Every row gives one point. Each table stands for the endless flat space through its points: a line for two points, a plane for three, and so on. Write the one point that lies in both, or say that there is none.

First (2 x 3):
[[-40 -39 -12]
 [-32   1  32]]
Second (2 x 3):
[[-46 -11  16]
 [-18   9  20]]
They share: no point

First (3 x 8):
[[-32  11  57 -19 -20 -26  10  34]
 [-50 -70  -6  20   7 -41 -41  10]
 [-38  -5  42 -10 -15 -29  -4  33]]
Second (3 x 8):
[[-17 -14  31 -20   3  -1   9  38]
 [-19 -18  62  -1 -11   7   7  22]
 [-12 -10  30 -21   8  18  14  45]]
They share: no point

First (3 x 11):
[[-26  57 -35  34   1  11   1 -34  -5 -35 -84]
 [-20  21 -41  16   1  -7  31  50  31 -11  12]
 [-28  61 -34  41  -3   2  -3 -29  -3 -27 -75]]
Second (5 x 11):
[[-17  33 -26  17  12   1  20  16  10 -20 -43]
 [-43  75 -41  60  40  -4  23  -2  27  -3   2]
 [ -5   3 -20 -19  -8   9  14  28   2 -32 -75]
 [-47  39  -8  55  22  53  16 -16  64  22 -33]
 [  5   3 -45 -20 -45  -9   9  26 -18 -58 -75]]
They share: [-23  39 -38  25   1   2  16   8  13 -23 -36]

First (5 x 18):
[[ -2  -8 -23  32   8 -50 -94 -28 -31 -12 -27  25  30   0  -6  29  19 -66]
 [ 13  50 -43  16  47 -59 -50 -77 -26 -31 -11  25  30  24  41 -26  45  10]
 [-75  -5 -57  79 -63 -20 -36  -1 -81 -48  36   9 -20 -26 -27  -5  73 -24]
 [-49  27 -17  -5  34 -20  11 -57 -46 -53  14 -28   2  32  55   1  23  62]
 [-15  38 -52  43  -1 -52 -34 -40 -53 -34  16  40  -3  -8  19 -23  74  -5]]
Second (4 x 18):
[[-43  12  -6   9   5 -29 -66 -32 -65 -29 -14 -26   3  -3  32  27  11 -17]
 [-55  30  -4  15  27  11 -72 -14 -45 -13 -36  -6  -7  -3  26  35   7 -27]
 [-49  22 -11  15   7 -20 -88 -21 -76 -31 -17 -31  -3 -14  41  24   4 -26]
 [-29 -19   1  -6  10 -49  -7 -63 -35 -31   1 -14  22  31   3  29  33  10]]
They share: no point

First (4 x 24):
[[ 59 -13 -44  24  38  24 -49  -1   1   8 -59 -62  20  23  11 -32  13  46
   13  47  25  16  13  -2]
 [ 23 -47 -10  -8  77  28 -97   7  -5  40 -47 -32  -3  56  39 -63  27  11
   45  91  11  50  30  29]
 [  7 -77  24 -48  52  44 -73 -21  25  80 -11 -26 -22  45  -1 -74   5 -20
   17  67  37  80  27  36]
 [ 17 -43 -11  -6   8  51  -1 -37   1  23 -17 -20 -28  11 -19 -29 -11   4
   -8  -1  52  16  -8  -8]]
Second (3 x 24):
[[ -1 -11 -47  20  64   8 -55 -31  -5  49  -2 -21 -48 -17   9 -14  24 -11
   34  -4  32  -3  27 -25]
 [ 34 -46   5  -8  22  56 -35 -22   2  21 -37 -36   3  42   4 -48  -6  17
  -11  48  34  45 -13  18]
 [ 37 -49  15 -10  18  64 -35 -23   1  17 -40 -37  10  51   7 -52 -10  19
  -20  56  32  53 -23  25]]
They share: [ 28 -40 -15  -4  30  40 -35 -20   4  29 -31 -34 -11  24  -2 -40   2  13
   7  32  38  29   7   4]

First (2 x 24):
[[ 26 -62 -24 -30  52 -44   7  43   6  -6 -19 -13  20  41  24  -7 -44  55
  -24 -14  58  22  39 -19]
 [  2 -34   0   6   8 -28  -1  19  38  34   5 -21   0  29  16  17  -8  27
  -20 -38  34  -6  39 -15]]
Second (4 x 24):
[[ 14 -19 -16 -23   1 -50 -21  41  56  34 -47  25   9  40 -12  25  27 -10
  -13 -10  44 -13  23 -24]
 [  1 -48  -7   3  34 -18  18   6  18  23  27 -45   0  29  30  -6 -49  65
  -21 -45  28   9  54  -9]
 [ -9 -11 -37 -34  36 -35   0   6  54  40 -16  -1   4  34 -14 -13 -19  30
    4 -19  13  -7  61  -9]
 [-13  -7 -43 -38  42 -30   6  -5  55  44 -11  -5   1  35 -17 -23 -29  39
    8 -21   3  -6  68  -6]]
They share: [  8 -41  -6  -3  19 -32   1  25  30  24  -1 -19   5  32  18  11 -17  34
 -21 -32  40   1  39 -16]

First (2 x 24):
[[ -9  34 -47   3 -19  51  -8  29   5  33  19 -23   9  30  57  -4  41   5
  -17  30  43 -27  25  36]
 [-13  35 -42  -4 -21  41  -6  20  -5  33  21 -22  13  21  46   3  40   4
  -28  23  40 -23  29  33]]
Second (3 x 24):
[[ -2  52 -11 -11 -10  37   5  -8 -29  14  16 -44   1   4  44   5  29 -28
  -56  43  32 -26   2  40]
 [ 13  64  -9 -11 -29  19  -2 -16 -22   1  37 -45  19  18  62  25  49 -35
  -35  52  17   0  -5  30]
 [ -8  40 -55 -11 -60   1 -21  15   6  30  58  -4  55  38  53  42  75  18
    4   7  20  23  48   8]]
They share: [-17  36 -37 -11 -23  31  -4  11 -15  33  23 -21  17  12  35  10  39   3
 -39  16  37 -19  33  30]

First (2 x 24):
[[  7  -2  15  -3 -21  18 -20  -3   0 -20  19 -11  -3 -42  53  30 -15  -2
  -14  25 -33 -11 -40  28]
 [  7  42  47 -31 -37  30 -12 -31  40 -12  31 -35  -3 -22  21  42 -11  22
   18 -11   7 -23  -8  32]]
Second (3 x 24):
[[ -8  19   2 -30 -41  -2  -4   1  -9  -1  23 -34  -4 -48  23  41 -12  21
   20  21 -10 -28 -14  26]
 [ -5  20  -9 -35 -49 -12  -8   3 -18  -2  27 -43   3 -54  29  44  -3  30
   30  23  -5 -37 -18  26]
 [-14  19 -18 -39 -51 -20   0  11 -28   6  24 -44  -1 -59  19  45  -7  31
   34  29  -6 -38 -11  24]]
They share: [  7  20  31 -17 -29  24 -16 -17  20 -16  25 -23  -3 -32  37  36 -13  10
   2   7 -13 -17 -24  30]

First (3 x 24):
[[ 12  11 -34  16 -54 -11  27 -47  -4  48 -53 -30  40   1 -11 -30 -38  -8
   29  12   1   8 -19  44]
 [ 42  41 -11  41   3 -54  27   8  23  11   6   4  -2  26  16 -14 -26  11
  -18  34   0  15  -9   7]
 [ 32  79   0  62   8 -85  43   3  38  10   5 -18 -36  63  47   2 -30  18
  -37  48  19  -6 -23   6]]
Second (4 x 24):
[[  5  21  -6  70 -36 -49  62 -35 -13  56 -37   7  28  27  19 -14 -32  -7
   14  57  10  21  -9  15]
 [ 42  28 -56  15   2 -55  28  -6  17  16  11 -44 -26  30   8 -41 -23   3
    4  11  -4  -5 -36  51]
 [  6  17 -16  45   8 -62  85 -43 -23  96 -13   9  11  31  41 -25 -50 -17
   34  44 -22  68 -10  18]
 [ 22  14 -64  47 -26 -65  42   8   9  16  -5 -26 -12  56  10 -45 -13  -5
   16  33   0 -15 -36  53]]
They share: no point

First (5 x 24):
[[-29  -3 -41  31  20  17  72   3  -2  49 -57  43 -28  20 -12 -34 -27   1
  -68 -20  64 -47 -31 -25]
 [ 10  25 -57  64  90  16  61   4 -87  -5 -13   9 -59  12 -50 -24 -13 -61
  -42  -1  32  -1  -2  -6]
 [-50  16 -60  74  33  11  19  27 -27  40 -15 -20 -40 -24  30   8 -30 -23
  -16 -61  41   4  -7  16]
 [-44  -5 -45  16  -2  34  75   3  16  61 -75  63 -29  17   0 -50 -32  26
  -84 -30  73 -69 -49 -46]
 [-14  52 -36  -2  37  19  39 -27 -29   4 -39  12 -44 -10  -6 -20  -8 -61
  -36 -15  19   0 -13  -4]]
Second (5 x 24):
[[-22  16 -37   4  18 -18  45  -9 -36  75 -48 -35 -14  -5 -12  20 -28 -27
  -47 -55  67  29   3  42]
 [-40  33 -18  29  26  14  20  31   2  50 -25  14 -43 -22   7   0   6 -17
  -19 -20  14  22 -19  -4]
 [-61  62  19 -15  -8  22  46  44  -5  73 -35 -18 -42 -27  -1  37  22  23
  -15 -18  18  54   7 -11]
 [-22 -13 -92  73  54 -36  34 -33 -30  34 -39 -20  21  -6  23 -34 -52 -47
  -63 -56  98 -24  -5  58]
 [-25  11 -50  17  22 -24  49 -18 -38  66 -48 -41   0  -4  -3  11 -36 -27
  -54 -58  82  17   7  49]]
They share: no point

First (2 x 24):
[[-17 -39 -10 -54 -50 -38 -19  -3  49  -7   6  -1 -23  32  -6 -20   0  45
  -70  26   8 -11  16  -3]
 [-27 -17  -4 -40 -30 -34 -33   7  29 -27  14  17 -19  18  -4 -20   4  33
  -50  30 -12   9   2 -13]]
Second (4 x 24):
[[  1  13  20 -22   0 -55   6  16  51 -10  22  22  -9  10  -5   9  10  30
  -58  41 -30  23 -15   5]
 [-43 -30  -2 -48 -36  -9 -73  12   1 -27  41  15 -39  30  20 -42  20 -11
  -25  37  13  -1   4 -46]
 [-14  33   2 -26 -23 -46  -7  10  37 -24   0  53  -9  21 -37   6 -14  73
  -53  17 -63   2   2 -22]
 [-48 -13 -12 -36 -27 -24 -59  10   5 -54  12  29 -17   7  -5 -32   2  31
  -33  27 -23  22  -2 -24]]
They share: [-32  -6  -1 -33 -20 -32 -40  12  19 -37  18  26 -17  11  -3 -20   6  27
 -40  32 -22  19  -5 -18]

First (3 x 24):
[[ 52 -44 -41 -56  48 -35 -50 -13   8  24 -29 -69 -22 -50  18 -42  68 -53
  -30 -20  -4  23  16 -11]
 [ 37 -26 -20   1  24   7  -8 -22 -10 -12   7 -36 -28 -17  33 -39  20 -11
    6  28  41  38 -17 -35]
 [ 45 -36 -22 -17  28  -7 -20 -10   8  -8   1 -54 -22 -35  27 -49  36 -25
  -12  10  21  34   3 -37]]
Second (5 x 24):
[[  43  -34  -28   -5   39  -17  -10  -35  -11   10   17  -33  -24  -18
     4  -14   47  -20  -19   10   24   34   -4  -24]
 [  65   -3  -40  -14   24    0  -41   13  -66   52  -56 -113  -91  -37
    57  -63   -4  -27   47  -42    9   60  -20  -20]
 [   8  -74  -46  -66   22  -36   25  -51   50   13   12   12   13  -53
    59   12   72  -20  -43   49   44   -8  -69   12]
 [  56  -16  -26  -11   28   -1  -32  -10  -39   28  -31  -77  -62  -29
    43  -50   16  -16   21  -19   15   53  -17  -30]
 [  41  -47   -8  -15   40  -21  -30  -56  -11    9   -7  -16  -22  -15
    -5  -19   62  -49  -21   34   48   15   -8    2]]
They share: no point

First (6 x 24):
[[ 57  21   1  28 -14  61  72  10  24  60   7  38  32 -18 -11  48 -25  78
  -17 -48 -42  59  39 -56]
 [ 26   9 -27  10 -59  21  78  31  16 -16  25  24  -7   1  29  35 -49  22
    3  -6 -48  31  80 -28]
 [ 12 -45  -1 -34 -63   5  66  -5 -18 -20  -3  20 -27  41  63  -1  -7  56
  -11  22 -50  67  76 -20]
 [ 21   8  11  -1 -67  42  54  -4 -11  14   2  56 -12   3   2  23 -20  58
   -3 -25 -39  73  28 -40]
 [ 40   1 -41  34 -22  46  23 -24 -44 -15  20  19  28  31  -7  13 -70 -26
   36 -48 -22  23  40  -1]
 [ 61   3 -48  62  38  71  28 -26  12  67  25  15  63   6 -16  40 -43  33
   -4 -85 -30  12  20 -12]]
Second (4 x 24):
[[ 63 -31 -46  41  -3  38  69  -5 -46 -20  20  14   7  25  -4  -1 -39  50
   12 -77 -53  -2  25  38]
 [ 48 -26 -45  39 -19  31  52 -10 -31 -17  11  21   6  19   3  14 -41  39
    5 -60 -48  18  28  12]
 [ 25  11  18  -9 -25  66   7 -45  44  18  38  54  11  31  -4  21  -3  20
   22  15 -27  82  41 -30]
 [ 49 -13 -24  21   1  56  55 -15 -24   2  42  20   1  41  -2 -11 -27  48
   18 -55 -47  18  31  26]]
They share: no point

First (5 x 24):
[[-15  47   7 -11 -35  90 -25  15  -3  23  38   8  18 -83  61 -21 -28  -3
  -13  25 -57  -8   7 -46]
 [ 25  77  10  14 -23  25 -70  72  27   7  22  15  14 -47  16 -58   0 -11
    0 -20 -13  19 -47 -49]
 [-19  21  -3 -14 -38  85 -18   4 -11  39  30 -29  27 -72  73 -17 -42 -19
   13  17 -48 -19  -2 -12]
 [ -5  24 -25 -24 -37  67 -25  16 -21  39  25 -30  19 -74  75 -15 -48 -18
   10   5 -44 -11 -23 -13]
 [-17  53  93  74   2  29 -44  54  77  33  28 -39  47   8 -15 -57  10 -21
   61   1  -4   3 -20  -8]]
Second (6 x 24):
[[  24    1   28  -21  -50   98 -118   11   27   45    7  -76   38 -105
    30  -30   11  -25   43   10    4   17 -124   -8]
 [ -58    9   42   68  -24   81  -97   80   39   18    1  -40   45   -3
    28  -12  -17    4   19  -21   41  -11  -90  -10]
 [ -23   22   59   26  -37   40  -89   38    8    1  -16  -10  -28  -58
    33  -11   -8  -23   19  -32   61  -45  -97   23]
 [  26   22  -15  -26  -45   45  -42   31   17   26   30  -99   41  -66
     3  -53  -30  -33   24   -5  -60   40  -32    7]
 [ -66   39   34   91    5   51  -37   93   43   32   25  -18   60   42
    35  -22  -36   10   24  -13    2   -9  -21  -30]
 [ -37   66   55   67   12   10  -13   57   22   33   18   34    3    9
    52  -19  -25   -9   36  -12   10  -45   -8  -17]]
They share: [ -4  40  23  20 -17  39 -38  41  23  36  24 -35  29 -34  31 -35 -22 -19
  34  -3 -22   0 -32 -11]

First (2 x 24):
[[-20 -60  36  45   8  39 -28 -10  57   8 -22  54  47 -11  39  25   1   5
  -44  53  11  49  -2 -33]
 [-15 -50  38  36   1  37 -21 -13  47  14 -24  45  43 -19  31  17  -2  -4
  -38  43   2  40  -3 -31]]
Second (2 x 24):
[[ 14 -19  23   8 -18  22   4  -9  45  24 -27  46  52 -31  18  -3 -35  14
  -27  30 -26  51 -34 -25]
 [  6 -28  32  16 -11  28  -2 -10  45  26 -23  42  49 -29  21   6 -24   4
  -27  27 -18  45 -23 -24]]
They share: no point

First (3 x 24):
[[ 51  12  16  34  58  67  45  36  15  28 -15 -10   0  -7 -31  47 -45  26
  -19  49 -21   8  17  31]
 [-12  12  29 -48  -9   5   4 -14 -18  24 -25   9  11  59  28  15   3 -31
  -33  -1 -26 -11  53  18]
 [ 21  12  71 -11  38  22  10  36  35  63  35  30  10  28 -16   2 -40   6
  -34  -1   4  43  27   1]]
Second (6 x 24):
[[ -8   0  60 -42  -6  16  -7  -8 -29  43  17 -10  35  -2  25  19   0  16
  -40 -62   2  14  14  22]
 [  7  44 -12 -22  20 -11  -7  36  58  -7 -51  51  -3  16 -40  -3  10 -36
  -51  98  -1  45  24  55]
 [  4 -50  48  22 -38  49  17  23 -23  51  16   7 -14  61  27  29 -13 -31
   25   0  -4 -23  91  49]
 [ 29  21  36 -63  32  34  -5  23   3  41  -1  -2   3  84  28   7 -15  -4
  -55 -31 -71  12  39 -30]
 [-51 -37  69  41 -27  61  42 -13 -64  16 -15 -11  -1   5  23  81  -8  23
   30 -44  33 -31  62  74]
 [ 26 -10  14  -9 -15  14  -5  40  29  39  -1  33 -10  57  -2  -7  -4 -52
  -15  58 -15  13  67  41]]
They share: [  6  12  37 -26  13  19  12   6   0  34  -9  11   9  41   8  17 -15 -13
 -31   7 -18   5  41  16]

First (4 x 24):
[[ 11  14  25  29  -5  -2  66  45  12 -13 -55  32  59 -26  47  -1  17  38
   14   9 -39  15  17  -1]
 [ 53  25 -36  10 -53  29  42  15  18  25 -29  27  69  10  31  10 -17  16
  -20 -13 -37   5  12 -36]
 [-10  12  15   5 -17 -29  36  31  18 -28 -86  30  34 -46  23 -18  37   9
   13  26  -4  11  25   0]
 [-10   3  22 -16  -3  12  34 -13  42 -14 -34  33   4 -28  -9 -37  35  19
   25  62  12  17  58 -39]]
Second (4 x 24):
[[ 22  36 -13 -14 -19  22  53  32   7   2 -28  48  26 -13  29 -25   5  -9
  -10   3 -16  26  33 -42]
 [ 57  26  22  32 -63  38  43 -13  24  35  -3  47  65  -4   8 -25 -20  37
   13  43 -25  14  17 -37]
 [  8  23 -21  -8  -3   6  25  33  18   2 -54  24   8 -40   9 -10  36  -8
    2   5  -7  34  45 -42]
 [ 34  15  21   8 -47  30  57  -1  24  12 -20  30  50  -2  19 -30   2  28
    4  37 -33   2  17 -32]]
They share: no point

First (4 x 24):
[[-12 -19 -42  56 -30  31  18 -32  15  39 -30  49  42 -15  18 -45  17 -11
   -1 -35  18 -14 -68 -44]
 [-49  -9  -5  43 -25  39  50 -15  52  36 -54  21  64  14  28  -9  -7   4
    6 -37  43 -14 -43 -14]
 [  5  -6 -34  51 -33  26  11 -20  -4  42 -52  37  27 -39 -14 -20   9  19
    9 -46  12 -62 -56 -42]
 [-20   1 -29  64 -45  48  31 -14  28  42 -56  37  60  -9   8 -31  16   4
   -8 -48  18 -29 -68 -34]]
Second (5 x 24):
[[-49   4 -50  18 -15   2 -15  23  22  86 -50  85  -8 -22 -32  16 -14  -6
   43 -23   0 -10 -11 -53]
 [  6 -43   7  13 -31 -28  -2 -72  13  10  -2  39 -12 -34   1 -12 -30  33
   45   7  66 -22 -54 -69]
 [  4 -49 -10  17   3   0  52 -84  -1  -6 -44  26  23 -54   5   8  -7  26
    7 -24  57 -69 -45 -35]
 [-53 -27 -53  28  11  13   3 -29   1  58 -55  42   7 -24 -36 -11  -1 -14
   17 -55  32 -42 -24 -55]
 [-19 -43   3  12 -20  -5  25 -96  24  -4 -53  49 -17 -56 -39   7 -26  25
    5 -19  75 -71 -42 -73]]
They share: no point

First (4 x 24):
[[-15 -31  25  39  25  26   8  25  14  25 -15  35  41  24 -46 -22 -36  12
   17 -22  -6  19  34 -10]
 [  1 -19 -13  19 -21  64   8 -39 -40   3   1 -11  25  24 -52 -20 -54  50
   19 -44 -42  45  -2  16]
 [-39   6  -6 -41  -5  46 -47   0 -15  47  -6  38  32 -31   7 -58 -42  32
   80 -66 -51  35   0  50]
 [-24 -41  26  42  43   9  16  41  25  30 -27  36  46  21 -52 -24 -23   6
   17 -18  13  12  45 -21]]
Second (7 x 24):
[[   2  -43  -21   -2  -34   15   26  -14   -9   39  -37   56   42    4
   -42  -60  -43   44    2  -17   16   48  -11   -8]
 [ -97  -49   56  -60   75   24  -19  -19  -42   28  -11   72   -6  -19
     3   29  -42   40   13  -49   -4  -22    6  -22]
 [   2  -73   -3  -21    8   -3  -22   62  -31   25  -34   17   86   -7
   -60  -66  -53   43   34 -112   48  -31   74  -73]
 [-117  -68   65    8  104   52   20  -17   -3   40   17   54  -21   28
     0   28  -33   44   14  -33  -60    0  -29   29]
 [  11   12    4  -54  -34  -14    9   -9    2    9  -50   -8   38  -59
   -27  -41  -56   52   50  -67   47   25   39  -72]
 [ -96  -74   19   33   89   83   -4  -18  -15   72  -11   67    8   43
     2   30  -55   47   -3  -10  -49   10  -15   37]
 [ -30  -60   19   29   45   29   16   36    5   26   -3   -5   42   31
   -50  -42  -35   27   49  -66  -25   10   25    7]]
They share: no point
